Each row is a point. Each copy is the shape, with its points in the same order, turned, moved and blurred by noise. Is it also mirrored, or only turned?
(in the rows, 128 means zero)

Shape (6 x 3)
[[109 130 157]
 [123  90 141]
 [177  86  27]
 [143 162 111]
 [163 169 141]
 [107 155 145]]
Copy 1 (6 x 3)
[[100 104 114]
 [143  87 124]
 [237 175 145]
 [114 159 138]
 [ 94 143 167]
 [ 95 121 105]]
Copy 1 is: only turned
Copy 2 (6 x 3)
[[111  97 115]
 [142  91 142]
 [209 188 199]
 [138 155 109]
 [140 151  74]
 [109 124 102]]
Copy 2 is: mirrored
Copy 3 (6 x 3)
[[120 109 181]
 [116  82 146]
 [ 59 120  41]
 [106 160 141]
 [140 167 148]
 [110 134 184]]
Copy 3 is: only turned

Shape (11 x 6)
[[187 130 114  98 156 148]
 [132 172 126 179 177  84]
 [151 159 152  65 148 171]
 [ 90 134 169 206 156 127]
 [156 143 157 111 149 146]
 [107 123  63 126 139 158]
 [ 72 121 133 176 110 116]
 [110 163 101 159 158  83]
 [163 106  62  87 156 169]
 [161 110 137  69 211 110]
 [ 67 147 156 178 164 159]]
Copy 1 (11 x 6)
[[170 159  87  87 174 124]
 [199  96 175 142 153 165]
 [138 128  47  89 132 144]
 [123 111 197 142 155 200]
 [159 136 101 101 144 155]
 [112 101 127 133 204 103]
 [ 98 110 172 167 138 140]
 [180  80 180 148 155 133]
 [135 143  93  85 203  86]
 [174 110 119  19 139 122]
 [107  79 153 142 155 206]]
Copy 1 is: mirrored
Copy 2 (11 x 6)
[[155 109 118  75 157 118]
 [128 196 144 146 191 136]
 [116 126 110  39 130 151]
 [ 99 186  87 174 159 168]
 [134 133 112  82 153 153]
 [120 138 110 124 108  71]
 [103 173 117 186 106 147]
 [114 192 156 149 162 108]
 [145  94 112  87 127  58]
 [ 92  83 140  76 199 117]
 [ 74 189  70 148 135 154]]
Copy 2 is: only turned
Copy 3 (11 x 6)
[[163 162 134 112 140 171]
 [108 130  85 197 171 124]
 [116 163 138  66 129 153]
 [106  76 113 179 138  74]
 [125 151 139 117 135 130]
 [149  86  75 122 106 180]
 [110  81  88 174  75 104]
 [108 121  61 183 140 143]
 [190 127  99  93 122 196]
 [176 193  83  97 160 117]
 [ 95  59 101 133 136  88]]
Copy 3 is: only turned

Shape (14 x 8)
[[ 85 170 161 120 183 177 139 144]
 [175 146 105 158 146 113  99 152]
 [188  79 182 137 180  83 162 132]
 [118 126 110  69  98 180  99  94]
 [124 117 106 164 103  80 128 132]
 [179  76 167  79  97 184 112 168]
 [ 81  67 124 159 106 101 149  81]
 [178  98  88  58 114  83  92 158]
 [168 104 160  78 181  98  75 104]
 [143 151  79 166 135 172 173 148]
 [175 161 116 102 112 128 132 170]
 [167 130 136  62 102 100 107 129]
 [148  78 131 120 146 182 140 169]
 [ 76 156  80 154  79 110 149  74]]
Copy 1 (14 x 8)
[[135  82  99  73 158 124  67 146]
 [165 125 168 179 142 120 103 152]
 [123 111 233 137 171 190  93 101]
 [106 193  82 125 139  98  97 104]
 [133 117 153 169 123 132 173 118]
 [ 56 188 170 130 110 140  52 140]
 [ 90 103 130 152 129 134 172  47]
 [106 213 176 175 183 129 138 162]
 [129 170 205 122 207 102  87 100]
 [154 103  88 177 114 174  88 145]
 [147 164 145 140 130 151 107 179]
 [125 208 169 122 153 133 131 137]
 [ 74 125 140 157 141 153  54 139]
 [155 123  68 141 109 126 187  86]]
Copy 1 is: mirrored
Copy 2 (14 x 8)
[[161 164  77 117 165 174 172 129]
 [139 153 142  91 103  82 138 150]
 [131  87 118 154  91 126 131 224]
 [123 125 160  91 202 151  88  94]
 [126 100 103 126 106  70 115 107]
 [ 71 102 124  55 174 150  95 193]
 [ 96  76 109 193 146 103 116  98]
 [145 119 147  85 145  77  31 175]
 [148 147 159 134 106 163  67 184]
 [140 123 132  98 174  73 195 127]
 [154 113 122  53 141  97 121 153]
 [153  99 135  76 135 132  57 147]
 [ 93 130 109 107 185 118 139 188]
 [149  83 124 144 154  86 133  34]]
Copy 2 is: mirrored
Copy 3 (14 x 8)
[[138  91 129  53 177 148  96 122]
 [144 102 174 143  97 150 130 174]
 [218 156 130 129  89 154 164  94]
 [ 90 118 146 167 179  97  77 102]
 [112 154 137 127  79 107 142 162]
 [173  64 117 182 121  86  98  72]
 [106 194 130 106 120  66 165 114]
 [132 127 102 228 112 146 118 149]
 [202 156 139 180 170 146 115 140]
 [ 81  75 173  96  98 150 141 111]
 [126  88 135 155  88 159  86 132]
 [145 142 119 191 116 136  72 126]
 [148  64 123 138 132 114 153  87]
 [ 40 181 161  98 111  98 108 143]]
Copy 3 is: only turned
Copy 4 (14 x 8)
[[ 87 121 175 146 195 165 130 117]
 [176 158 102 166 148 125 173 122]
 [114 150 141 213 115  52 146  72]
 [143  71 166  90 125 127 174 164]
 [180 154 103 125 131  83 111 123]
 [135 136 209 165  63 115 177 166]
 [112 137 113  83 129  43 100 130]
 [220  91 149 181 116  74 166 162]
 [154 103 173 171 159  54 210 103]
 [118 134  79 149 120 172 122 138]
 [188 115 146 173 113 152 141 122]
 [198  88 176 149 112  92 161 119]
 [100 142 156 179 105 119 151 173]
 [158 105  87  50 146 114  92 121]]
Copy 4 is: mirrored
